Every row gives one point. The points of each table are mixes of a few directions, plus a little noise. Count the directions of each table, and those that both share. Where both have some left over, give the other angles between the two spaces (their principal angles), to ten degrees, smallest first.

First:
-.07 .09 .07
-.44 .52 .39
.08 -.09 -.08
.38 -.45 -.34
.05 -.06 -.05
Second (4 x 3):
.01 .06 -.57
.06 -.05 -.22
.14 -.22 .27
-.22 .22 .54
Directions: first 1, second 2, shared 1

First (7 x 4):
.01 .12 -.31 -.46
.06 .15 -.32 -.14
-.02 -.16 .45 .61
.14 .27 -.55 .04
-.11 -.20 .35 -.18
.03 .07 -.15 -.08
-.10 -.25 .53 .22
Second, 6 rows:
-.29 .06 -.19 .08
-.24 -.19 -.40 -.05
-.28 .04 -.20 .07
.40 .18 .52 .02
.59 .07 .58 -.06
-.17 -.16 -.31 -.05
Directions: first 2, second 2, shared 0; angles 60, 70

First, 7 rows:
-.03 .34 -.15 .11
-.39 -.09 .01 .09
.27 -.35 -.46 .12
.11 .23 .42 -.22
-.15 .39 -.13 .14
.30 .19 -.13 .00
-.12 -.69 .43 -.24
Second:
-.23 .19 .30 .35
-.27 .19 .14 .05
.07 -.02 .15 .31
-.41 .25 .04 -.22
.48 -.37 -.46 -.45
.35 -.24 -.16 -.04
Directions: first 3, second 2, shared 1; angles 90

First, 6 rows:
.12 .23 .19 .49 -.34 .20
.19 -.30 -.19 -.43 .34 .11
-.20 .41 .23 .55 -.28 .08
-.14 -.18 .16 -.40 .20 .11
.05 -.06 -.47 -.15 .44 .00
-.04 -.11 .05 -.04 -.35 -.49
Second, 9 rows:
-.26 .16 -.19 .17 .49 -.04
.33 -.18 -.59 -.13 .28 -.14
.00 -.01 .31 -.01 -.32 .06
-.07 .07 -.01 -.19 -.27 .13
.33 -.19 .20 -.21 -.58 .05
-.14 .01 .27 .49 .55 -.18
-.48 .22 .18 .45 .62 -.06
.16 -.06 -.04 -.20 -.31 .06
.16 -.03 -.14 -.38 -.48 .14
Directions: first 4, second 3, shared 2; angles 80

First (8 x 8):
.14 -.45 -.23 -.22 -.37 .13 -.17 .20
.13 -.44 .05 -.23 -.19 .33 .27 .27
.08 -.38 -.12 -.02 .00 .03 .24 -.03
-.16 .50 .36 .15 .27 -.25 -.02 -.21
-.14 .65 .07 .44 .62 -.05 .41 -.30
.11 -.09 -.22 -.15 -.27 .34 -.14 .31
-.13 .15 .48 .03 .19 -.31 .11 -.21
-.02 .06 -.39 .00 -.28 -.21 -.69 -.05
Second:
-.39 .16 -.01 .31 -.13 -.03 -.04 -.19
.25 .28 .16 .04 .03 -.16 .30 .55
.46 .21 .16 -.07 -.16 .09 .25 .05
-.10 -.53 -.70 -.11 .66 -.24 -.30 -.15
-.16 -.22 .26 .15 -.29 .11 -.37 -.22
.17 .20 .08 -.42 .15 .04 .37 .48
-.23 -.11 .06 .09 -.25 .19 -.23 -.51
Directions: first 4, second 5, shared 1; angles 40, 60, 90

First:
.37 .13 .06 -.56 -.13 -.27 -.63 .65 .29
-.22 .37 -.33 -.40 -.13 .18 -.03 .17 -.17
-.07 -.03 -.01 .12 .03 .05 .12 -.13 -.06
.17 -.25 .23 .24 .09 -.14 -.01 -.09 .13
.02 -.09 .07 .13 .04 -.02 .05 -.08 .02
-.21 .24 -.24 -.18 -.07 .17 .10 .01 -.17
.49 -.37 .43 .14 .08 -.37 -.36 .19 .39
.07 -.26 .20 .36 .11 -.05 .13 -.23 .05
-.62 .27 -.41 .15 -.01 .46 .63 -.48 -.49
Second (9 x 9):
-.03 .28 .04 .46 .94 .28 .22 .02 -.05
-.02 .12 -.28 -.27 -.20 .03 -.16 .20 .19
.03 -.11 .05 -.06 -.18 -.10 .00 -.12 -.07
.07 .32 -.61 -.39 .00 .07 -.11 .02 .10
.03 .02 .31 .56 .78 .10 .32 -.30 -.29
-.07 .06 -.16 -.24 -.30 .03 -.20 .32 .26
-.03 -.44 .32 -.20 -.88 -.29 -.17 .05 .03
-.03 -.17 .39 .31 .13 -.03 .12 -.08 -.12
.04 -.09 -.05 -.17 -.29 -.10 -.05 -.09 -.04
Directions: first 2, second 3, shared 0; angles 30, 60

First (10 x 11):
-.64 .54 .26 .27 -.36 .72 -.24 -.01 .50 .82 -.06
.11 .02 .20 .07 -.06 .20 -.12 .01 .13 .24 .10
.64 -.35 .17 -.06 .12 -.18 -.05 .07 -.10 -.25 .15
.29 -.23 -.04 -.12 .08 -.30 .05 .13 -.10 -.55 -.16
.43 -.12 .40 .04 -.11 .18 -.23 .21 .26 -.10 -.06
-.92 .34 -.67 -.04 .12 -.18 .37 -.37 -.35 .32 .07
-.35 .16 -.10 -.03 -.10 -.03 .03 .11 .10 -.25 -.34
.12 -.02 .11 .03 -.01 .08 -.06 .00 .04 .10 .08
.04 -.10 -.25 -.03 .22 -.18 .18 -.27 -.35 .26 .39
.28 -.22 -.08 -.13 .09 -.33 .07 .12 -.12 -.58 -.17
Second, 8 rows:
-.55 .02 .10 .52 .05 .13 -.08 .08 .11 -.14 -.08
.00 -.23 .09 .67 .45 -.15 .26 -.04 -.35 -.64 .14
-.05 .42 .02 -.24 -.04 -.32 -.01 .03 .24 .24 -.32
-.36 -.05 .16 -.17 -.47 .10 .25 -.11 .04 .01 .01
.36 -.19 -.36 .07 .38 .34 -.54 .22 -.04 .12 .19
.44 .09 .37 -.34 -.28 -.03 -.04 -.09 .24 .54 .13
.02 .67 .03 -.16 -.08 -.04 .37 -.16 .05 -.10 -.38
.12 -.71 -.38 -.32 .01 -.03 -.17 .06 -.28 -.09 .35
Directions: first 3, second 6, shared 2; angles 80

First:
.04 .11 -.18 -.26 -.20 .17 .25 .03 -.36 .18 .20
.15 .16 .02 .20 -.31 -.03 .24 -.05 -.50 .69 .28
.18 .06 .04 .15 .21 .01 -.30 -.05 -.08 -.10 .13
.01 .26 -.06 -.28 .00 .13 -.17 .13 .31 .04 .27
-.42 -.55 -.02 -.13 .04 -.12 .30 .04 .41 -.66 -.77
.20 .08 .15 .33 .20 -.08 -.36 -.08 -.05 .07 .16
.28 -.07 -.10 .19 .07 .06 .02 -.18 -.85 -.06 .04
-.41 -.15 -.30 -.67 -.38 .15 .63 .18 .18 -.18 -.28
.05 .03 .43 .64 .11 -.33 -.35 -.03 .49 .38 .00
-.06 .02 .03 -.12 .23 .02 -.27 .06 .43 -.36 -.02
Second:
.21 .20 -.23 -.18 .00 .28 .05 -.06 -.55 .02 .30
-.38 -.40 .17 .10 .02 -.25 .14 .03 .67 -.33 -.62
.17 .19 -.10 -.22 .01 .06 -.21 .09 -.24 .02 .33
.15 .14 -.16 -.02 -.01 .25 .16 -.12 -.45 .08 .17
.25 .25 .08 .58 -.08 .18 .24 -.30 -.43 .71 .25
-.22 -.23 -.16 -.74 .10 -.14 -.28 .34 .36 -.82 -.20
-.04 -.02 .22 .37 -.04 -.15 .01 -.06 .23 .31 -.07
-.14 -.13 .18 .11 .00 -.23 -.10 .07 .42 .00 -.17
Directions: first 4, second 3, shared 2; angles 40

First:
-.27 -.83 .33 .35 .72 .55 -.14 -.81 -.32 .51 -.88 .57
.07 .14 -.06 -.07 -.14 -.10 .01 .15 .05 -.09 .17 -.10
-.45 -.27 .02 .02 .25 .22 .12 -.38 .21 .05 -.39 .35
.41 .38 -.09 -.10 -.34 -.28 -.07 .46 -.09 -.16 .50 -.40
.00 -.04 .02 .02 .04 .03 -.03 -.04 -.04 .04 -.03 .02
.52 .32 -.03 -.04 -.29 -.24 -.15 .44 -.22 -.07 .46 -.40
-.20 -.13 .00 .01 .10 .08 .05 -.17 .09 .03 -.18 .14
.15 -.07 .08 .07 .05 .04 -.08 -.02 -.16 .11 -.02 -.02
.46 -.08 .13 .13 .05 .02 -.23 .08 -.43 .20 .05 -.16
-.53 .36 -.29 -.30 -.30 -.20 .37 .15 .69 -.43 .21 .02
-.17 .17 -.13 -.12 -.15 -.12 .14 .10 .26 -.17 .14 -.05
Second, 10 rows:
-.21 .35 -.12 .86 .54 .46 -.18 .25 -.24 .61 .38 .15
-.20 -.35 -.14 -.50 -.39 -.19 -.38 -.30 -.02 -.21 -.23 -.19
-.27 -.20 .08 .27 .03 -.21 -.34 .02 .02 .59 .22 -.09
.01 .27 -.05 -.01 .01 .42 .15 -.24 -.30 -.23 -.07 .45
.53 .11 .53 -.01 -.33 -.27 .03 -.10 .21 -.41 -.37 .01
-.03 .14 -.55 -.50 -.20 -.18 .07 .44 .15 -.42 .31 -.56
.24 -.23 .44 -.20 -.29 -.49 .13 -.10 .27 .00 -.13 -.01
-.33 -.14 -.26 -.18 .15 .22 .13 -.16 -.20 .14 .10 .22
.09 -.05 .05 .31 .39 .31 .00 -.02 -.03 -.02 -.33 .02
.17 .10 .05 -.03 .10 -.07 .39 .20 .13 -.05 .12 .00
Directions: first 2, second 6, shared 1; angles 60

First, 11 rows:
.09 .38 -.12 .01 .12 -.06 .59 -.40 .41 .35 -.04 .38 .25 .50
-.06 -.29 -.11 -.06 -.06 .14 -.07 .21 .04 .28 -.19 -.26 -.26 -.10
-.08 -.13 .14 -.05 -.18 .31 -.15 -.07 .16 .29 -.08 -.10 .02 .13
.16 .59 -.10 .09 .27 -.38 .59 -.39 .14 -.19 .19 .55 .37 .33
-.06 -.16 .23 .03 -.10 -.01 -.57 .23 -.42 -.54 .19 -.20 -.06 -.41
-.08 -.30 -.06 -.10 -.14 .32 -.01 .08 .25 .56 -.27 -.23 -.19 .11
-.05 -.17 .06 .00 -.07 .04 -.28 .17 -.17 -.14 .01 -.18 -.12 -.21
-.08 -.18 .34 .00 -.22 .18 -.60 .10 -.27 -.34 .16 -.18 .02 -.23
.07 .01 -.27 .02 .19 -.25 .24 .15 -.07 -.04 -.07 .00 -.16 -.12
.22 .69 -.33 .11 .44 -.59 .92 -.37 .19 -.12 .12 .64 .30 .36
-.14 -.45 .22 -.05 -.26 .30 -.66 .31 -.25 -.10 -.02 -.42 -.21 -.35
Second (10 x 14):
.09 .10 -.01 -.28 .12 -.30 -.16 -.09 .30 .18 .01 -.14 .30 .13
-.46 .23 .05 -.28 .02 -.50 .54 .20 .20 -.09 -.23 -.17 -.14 .36
.18 -.19 -.03 .36 -.10 .48 -.17 -.03 -.32 -.09 .12 .20 -.15 -.29
-.11 -.23 .00 .61 -.24 .71 .22 .14 -.64 -.35 .02 .30 -.57 -.33
.05 -.03 -.01 .07 -.02 .09 -.05 -.01 -.06 -.01 .02 .04 -.02 -.06
.26 .04 -.02 -.26 .15 -.23 -.36 -.17 .31 .26 .08 -.11 .42 .05
-.18 -.26 .01 .74 -.31 .83 .33 .20 -.79 -.45 .00 .36 -.75 -.37
.03 .13 .01 -.34 .13 -.40 -.09 -.08 .35 .18 -.02 -.17 .30 .19
-.05 .10 .01 -.20 .07 -.26 .03 .00 .20 .07 -.04 -.11 .12 .14
.20 .12 -.01 -.41 .19 -.43 -.31 -.17 .46 .30 .05 -.20 .50 .17
Directions: first 3, second 2, shared 0; angles 60, 70

First (11 x 18):
-.16 -.13 .39 .18 .13 -.43 -.02 .50 -.38 -.04 -.20 .13 -.07 .23 .16 .33 .36 .36
-.06 -.13 -.06 -.05 -.07 .17 -.04 -.25 .07 .02 .18 .02 -.02 -.13 -.18 -.20 -.21 -.24
.62 .94 -.43 -.10 .08 -.03 .24 .32 .33 -.01 -.50 -.35 .21 .26 .59 .37 .35 .48
-.16 -.28 .03 -.03 -.07 .14 -.07 -.27 .01 .03 .23 .09 -.04 -.17 -.25 -.24 -.23 -.28
.08 .20 .18 .14 .14 -.36 .06 .52 -.21 -.03 -.33 -.02 .00 .27 .33 .39 .41 .46
.14 .15 -.28 -.13 -.08 .28 .03 -.29 .27 .03 .09 -.09 .06 -.13 -.06 -.18 -.21 -.21
-.16 -.24 .09 .02 -.03 .03 -.06 -.10 -.07 .00 .14 .10 -.05 -.08 -.17 -.11 -.11 -.14
-.04 -.14 -.12 -.07 -.09 .23 -.04 -.33 .13 .01 .20 .01 -.01 -.17 -.20 -.24 -.25 -.29
.01 -.01 -.03 -.03 -.03 .06 -.01 -.09 .06 .01 .05 -.01 .01 -.04 -.04 -.06 -.07 -.08
-.06 -.10 .02 -.01 -.03 .04 -.02 -.10 .00 .00 .08 .03 -.03 -.04 -.08 -.08 -.09 -.10
-.19 -.27 .22 .08 .02 -.14 -.06 .07 -.20 .00 .06 .12 -.07 .00 -.10 .02 .02 -.01
Second, 8 rows:
.23 .09 -.48 -.55 -.23 .32 -.09 -.31 .20 .16 -.03 .05 -.03 .22 .03 -.19 -.06 -.49
.12 -.20 -.01 -.33 -.04 -.22 -.21 .16 -.19 .20 -.24 .12 -.06 .57 .21 .18 .48 .23
.10 .04 .15 .23 .17 -.22 .02 .13 .02 -.01 -.08 -.16 .12 .06 .10 .18 .21 .64
-.24 -.05 .20 .33 .06 .00 .12 .01 -.03 -.15 .18 -.01 .01 -.36 -.17 -.09 -.26 -.09
.16 .36 .00 .34 .16 .00 .19 -.01 .26 -.12 -.01 -.31 .21 -.28 .05 .06 -.09 .48
-.24 -.34 .29 .16 .04 -.14 -.07 .04 -.20 -.02 .13 .10 -.07 -.07 -.15 -.01 -.02 .04
-.19 -.36 .05 -.12 -.09 .06 -.13 -.18 -.11 .05 .17 .17 -.10 .00 -.20 -.17 -.11 -.32
.05 .45 -.20 -.07 -.07 .16 .18 .15 .05 -.10 -.11 .02 -.04 -.11 .12 .03 -.14 -.47
Directions: first 2, second 4, shared 2

First, 9 rows:
-.05 .01 .09 -.19 .27 -.23 .21 -.48 -.27 -.18 .06 .10 -.47 .00 -.10 .06 .24 -.09 -.25 -.17
.14 .27 -.18 -.42 .16 .16 -.15 .09 .02 .20 -.32 -.65 -.22 -.19 .59 .19 .24 .42 .42 -.05
-.03 .24 .04 .47 -.43 .57 .13 -.06 -.12 .20 .57 .47 .14 -.04 -.31 -.35 -.30 -.21 -.28 -.01
.39 -.22 -.08 -.30 .02 -.63 -.11 .47 .47 -.05 -.48 .24 .24 .00 -.22 .20 .26 .21 -.15 .26
-.31 .23 .03 .44 -.29 .64 -.29 -.36 -.11 .14 .33 -.31 .14 -.24 .33 -.21 -.46 -.16 .38 -.15
-.27 .03 -.04 -.33 -.10 -.26 -.33 -.50 -.02 -.53 .04 -.25 -.10 .09 .09 .25 .23 -.24 -.08 -.06
-.05 -.31 .00 .00 .23 .00 .44 .64 -.16 -.02 .00 .03 .08 .55 -.15 -.02 .04 .03 -.07 .10
.22 -.45 .10 .24 .09 -.51 .10 .50 .35 .06 -.30 .49 .40 .06 -.41 -.04 -.15 .02 -.11 .22
-.04 .19 .03 .09 .05 .24 .00 -.29 -.14 .17 .07 -.13 -.20 -.23 .19 -.08 -.09 .05 .14 -.15
Second (9 x 20):
.19 -.11 -.01 .02 .20 -.07 .12 .31 .05 .20 -.25 -.02 .02 -.04 .05 .01 -.01 .23 .15 .05
.24 -.35 .05 .19 .38 -.12 .29 .72 .29 .49 -.32 .04 .12 -.03 -.01 -.09 -.15 .35 .27 .15
-.13 -.28 .12 .37 .03 .03 .11 .22 .14 .15 .10 .15 .16 .08 -.14 -.17 -.26 -.10 .07 .07
-.08 -.16 .03 .01 -.02 -.02 .07 .27 .32 .13 .18 .11 -.04 .08 -.15 -.03 .06 .01 -.08 .13
-.02 .75 -.31 -.94 -.45 .04 -.41 -.85 -.17 -.59 .31 -.22 -.53 -.01 .14 .35 .80 -.11 -.51 -.14
-.08 .37 -.05 -.16 -.21 .10 -.23 -.70 -.48 -.42 .07 -.14 -.04 -.07 .12 .08 .06 -.22 -.09 -.23
.23 -.17 .05 .19 .33 -.10 .18 .36 -.10 .30 -.48 -.07 .18 -.10 .12 -.06 -.20 .26 .37 -.02
-.52 -.29 .26 .76 -.26 .20 -.06 -.26 -.07 -.21 .53 .27 .35 .15 -.31 -.28 -.57 -.59 -.07 -.03
.16 .23 -.13 -.42 .00 -.06 -.06 -.07 .02 -.04 -.10 -.13 -.23 -.05 .10 .16 .32 .16 -.08 .00
Directions: first 6, second 3, shared 2; angles 50

First, 9 rows:
.19 -.13 -.05 -.07 -.27 -.20 -.01 .41 .35 .14 .06 -.24 -.06 .17 -.05 -.09 -.36 -.11 -.48 -.62
-.14 -.09 -.11 .18 -.07 .22 .02 .02 .27 .35 -.09 -.14 -.06 .31 -.29 .00 -.25 .04 -.45 -.55
-.14 .17 -.17 .00 -.01 .02 .05 .04 .03 -.03 -.22 -.20 .00 -.04 -.18 -.24 .24 -.14 -.19 -.24
.35 -.17 -.12 .14 .16 -.48 -.43 -.43 -.17 .03 -.29 .01 .34 .04 -.23 .25 .42 .09 .31 .74
-.25 -.02 -.01 .00 .25 .27 -.02 .51 -.53 -.49 .46 .60 -.43 -.46 .35 -.09 -.34 -.03 .00 .10
.02 .03 -.01 .05 -.04 .11 .02 -.59 .06 .26 -.17 -.09 .31 .19 .17 .03 .27 .23 .60 .53
-.11 .04 -.15 .05 -.14 .14 .08 .04 .21 .22 -.14 -.23 .01 .18 -.09 -.20 -.06 -.02 -.24 -.40
.20 .06 .45 -.06 .19 -.28 .02 -.59 -.04 -.04 -.07 .02 .23 -.01 -.23 .56 .42 .04 .37 .58
-.14 .13 .18 -.28 -.05 .20 .28 .56 -.19 -.45 .49 .28 -.36 -.39 .56 -.21 -.33 -.12 .08 -.14
Second:
.13 -.24 -.30 .11 -.13 -.19 -.12 -.08 -.10 .20 .01 -.13 -.15 .10 -.22 .01 -.05 .01 -.50 -.21
.21 .31 .88 -.24 -.05 .10 .07 -.11 .18 -.15 .41 .92 -.02 -.03 .07 .79 .28 -.03 .55 .04
.08 .37 .77 -.17 .04 .31 .00 .01 .26 -.16 .25 .94 .13 .03 .09 .58 .18 .03 .78 .11
.00 -.24 -.45 .13 -.05 -.35 -.03 .12 .09 .21 -.32 -.81 -.07 .12 -.43 -.30 -.16 -.14 -.94 -.52
-.12 .00 .05 .26 .28 -.14 -.29 -.02 .15 .09 -.41 -.15 .22 .11 -.36 .17 .21 -.10 -.18 -.06
.10 -.01 .03 .08 .06 -.19 -.17 -.26 -.09 .03 -.11 .09 .07 .00 -.14 .22 .34 -.02 .03 .19
-.33 -.25 -.10 .20 .27 -.05 .03 .16 -.22 .00 .00 -.52 -.21 -.16 .29 -.13 -.31 -.09 -.51 -.05
-.09 -.05 -.28 .00 -.08 .40 .03 .07 -.19 -.03 .19 .28 -.03 -.03 .39 -.35 -.28 .23 .46 .32
-.10 .11 -.23 -.29 -.12 -.01 .42 .08 -.09 -.25 -.04 -.63 .04 -.24 .33 -.64 -.07 -.04 .18 .20
-.16 .03 -.19 -.04 -.04 .20 .13 .31 .18 -.02 -.10 -.27 .07 .05 .03 -.44 -.35 .01 -.01 -.20
.26 -.06 -.16 -.04 -.20 -.08 -.08 -.28 -.19 .06 .15 .29 -.06 .03 -.03 .09 .18 .11 .13 .19
Directions: first 6, second 6, shared 3; angles 30, 70, 70

First, 9 rows:
.09 -.37 -.41 -.61 -.43 -.17 -.27 .54 -.89 -.26 -.62 -.02 -.01 -.35 -.20 .74 .02 .15 .05 -.91 .02 -.15 -.15 .10
.13 .22 -.17 -.12 .05 .14 -.16 .39 .20 .10 -.05 .12 .22 .28 -.35 -.54 .07 -.14 -.04 .23 .08 .04 -.04 -.15
-.10 -.37 .35 -.20 .06 -.14 -.01 .20 -.08 .03 .26 .01 .06 -.08 .30 .24 .00 .12 -.04 -.34 -.05 -.25 -.15 -.04
.04 -.01 .16 .59 .08 .16 .16 -.40 .19 .48 .40 -.05 -.05 .00 .22 -.04 .23 -.09 -.26 .34 -.04 .13 .06 -.09
.33 .12 .21 .03 -.10 .27 .12 .29 .14 .24 .16 -.28 .10 -.14 -.06 -.27 -.10 -.24 .12 .39 .10 .00 -.13 .23
.35 .19 .10 .14 .16 .10 -.41 .33 .28 -.26 -.14 -.27 .00 -.05 -.44 -.51 -.02 -.47 .18 .39 .25 .22 .05 .05
-.37 .07 .22 .23 .16 -.12 .45 -.74 .28 -.02 .28 .09 -.18 .07 .47 .12 -.17 .26 .04 .18 -.17 -.05 .13 .06
-.09 -.16 .43 .49 .32 -.05 -.06 -.36 .34 .13 .47 -.04 -.10 .00 .29 -.03 .15 -.10 -.17 .17 -.02 .06 .08 -.15
-.38 .30 -.88 -.54 -.30 -.21 .20 -.27 -.47 -.43 -.77 .43 -.08 .25 -.25 .28 -.17 .50 .14 -.44 -.16 .00 .14 -.01
Second (8 x 24):
-.26 -.08 -.08 .26 .16 -.03 -.78 .54 -.12 -.45 -.07 -.14 -.08 .22 .08 -.30 -.07 -.47 -.08 -.25 -.36 -.25 .16 -.14
.32 .70 -.54 .36 -.15 .44 .07 -.26 .00 .06 .19 -.44 -.54 .37 .30 -.66 -.41 -.22 .51 .41 .07 .06 .70 .14
-.20 .30 -.44 .01 -.42 .19 .69 -.17 -.23 .40 .00 .05 .09 -.08 .09 .19 -.28 -.04 -.07 .16 -.31 -.43 .07 .36
-.14 -.18 .17 .15 .48 -.36 -.70 .01 .33 -.60 -.33 .21 .08 .03 -.52 -.08 .33 -.18 -.18 -.06 .12 .35 -.04 -.33
-.05 -.15 -.04 -.27 .08 -.24 -.07 .14 -.05 -.11 .04 .16 .05 -.05 -.11 .17 -.04 -.01 .03 -.33 .07 -.27 .10 -.06
.27 -.41 .53 -.35 .21 -.19 -.11 .04 .15 -.03 .12 .07 .06 -.14 -.03 .18 .28 .36 .05 -.19 .42 .32 -.26 -.19
.04 -.06 .17 .04 -.04 .11 .02 .04 -.01 .09 .02 -.07 .02 -.02 .13 -.01 .08 .08 -.05 .10 -.02 .15 -.18 .01
.02 -.13 .22 -.25 -.33 .11 .89 -.30 -.07 .60 .02 .16 .31 -.35 .05 .52 .12 .48 -.22 .19 .03 .08 -.53 .25
Directions: first 6, second 5, shared 2; angles 50, 70, 80

First, 10 rows:
-.10 -.52 -.27 -.49 .14 .21 -.31 -.09 -.09 -.29 -.12 -.27 -.17 .32 .17 .15 -.26 -.14 .21 .27 .11 .04 .56 -.36 -.13 -.13 -.48 .11 .01 .00 .61 -.28
.14 .79 .42 .75 -.20 -.31 .47 .14 .13 .44 .19 .42 .25 -.47 -.26 -.23 .39 .19 -.33 -.40 -.16 -.06 -.86 .54 .19 .18 .74 -.14 .01 .01 -.94 .45
-.07 -.37 -.20 -.36 .10 .14 -.21 -.08 -.06 -.21 -.09 -.20 -.12 .22 .14 .12 -.18 -.09 .14 .19 .07 .02 .40 -.26 -.10 -.10 -.34 .08 .01 -.01 .44 -.20
.08 .41 .21 .39 -.11 -.16 .24 .08 .07 .23 .08 .22 .13 -.26 -.14 -.13 .19 .11 -.16 -.20 -.09 -.03 -.44 .28 .10 .09 .37 -.07 .00 .01 -.48 .22
-.02 -.12 -.06 -.11 .04 .04 -.07 -.02 -.03 -.07 -.03 -.07 -.05 .08 .04 .03 -.06 -.02 .05 .05 .02 .02 .12 -.08 -.03 -.03 -.12 .03 .01 -.01 .15 -.06
.03 .13 .05 .12 -.03 -.04 .07 .03 .01 .06 .03 .06 .04 -.06 -.04 -.04 .06 .03 -.05 -.06 -.01 -.01 -.13 .08 .03 .03 .11 -.03 .00 .01 -.13 .06
-.06 -.32 -.17 -.29 .08 .12 -.18 -.06 -.04 -.18 -.07 -.17 -.09 .19 .11 .10 -.16 -.09 .13 .16 .07 .03 .34 -.19 -.08 -.08 -.28 .06 .00 .00 .38 -.17
-.06 -.25 -.14 -.23 .06 .10 -.14 -.05 -.04 -.13 -.04 -.12 -.08 .15 .08 .08 -.11 -.06 .10 .12 .05 .02 .26 -.17 -.06 -.06 -.21 .05 .01 .00 .28 -.13
.06 .31 .16 .28 -.07 -.13 .18 .05 .06 .16 .06 .16 .11 -.19 -.10 -.10 .15 .09 -.13 -.16 -.06 -.02 -.33 .22 .07 .07 .29 -.07 .01 .00 -.36 .18
-.02 -.06 -.02 -.05 .01 .03 -.04 -.01 .00 -.04 -.03 -.04 -.03 .03 .03 .02 -.04 -.02 .03 .03 .01 .02 .06 -.05 -.01 -.02 -.05 .02 .00 .01 .07 -.03
Second (8 x 32):
-.07 .35 .16 .02 -.05 .10 .22 .11 .17 .13 .03 -.16 .12 -.25 .05 -.49 .19 .12 -.19 .09 -.15 .00 -.07 -.26 .01 -.24 -.19 .36 .12 .02 -.40 .35
-.12 -.33 -.16 -.43 .10 .21 -.19 -.03 .00 -.21 -.09 -.30 -.11 .18 .19 -.07 -.15 -.08 .13 .29 .03 .03 .49 -.41 -.11 -.19 -.51 .22 .03 -.01 .40 -.12
.09 -.57 -.26 -.12 .09 -.08 -.34 -.15 -.25 -.21 -.07 .13 -.19 .38 -.03 .66 -.28 -.16 .29 -.05 .21 .03 .21 .26 -.05 .26 .15 -.43 -.14 .01 .63 -.52
-.04 .34 .16 .09 -.06 .03 .21 .10 .15 .13 .03 -.06 .11 -.22 .02 -.37 .17 .10 -.17 .03 -.12 -.02 -.13 -.14 .02 -.14 -.06 .25 .06 .01 -.40 .30
.14 .42 .21 .53 -.12 -.26 .24 .05 .02 .28 .12 .36 .13 -.22 -.21 .06 .20 .10 -.16 -.33 -.04 -.03 -.57 .50 .14 .22 .61 -.26 -.05 .01 -.49 .16
.09 -.03 -.02 .19 -.03 -.14 -.02 -.03 -.10 .03 .03 .22 -.01 .05 -.10 .28 -.02 -.01 .05 -.16 .06 -.01 -.17 .31 .03 .20 .33 -.29 -.09 -.01 .03 -.12
-.03 .18 .08 .03 -.02 .03 .11 .05 .08 .07 .02 -.05 .05 -.13 .01 -.22 .10 .05 -.10 .04 -.08 -.01 -.06 -.09 .01 -.09 -.07 .14 .05 .01 -.20 .17
-.03 -.35 -.18 -.29 .10 .10 -.21 -.07 -.08 -.19 -.06 -.15 -.11 .24 .09 .16 -.18 -.10 .15 .14 .08 .02 .35 -.16 -.07 -.04 -.23 .01 -.02 .00 .41 -.23
Directions: first 1, second 2, shared 1
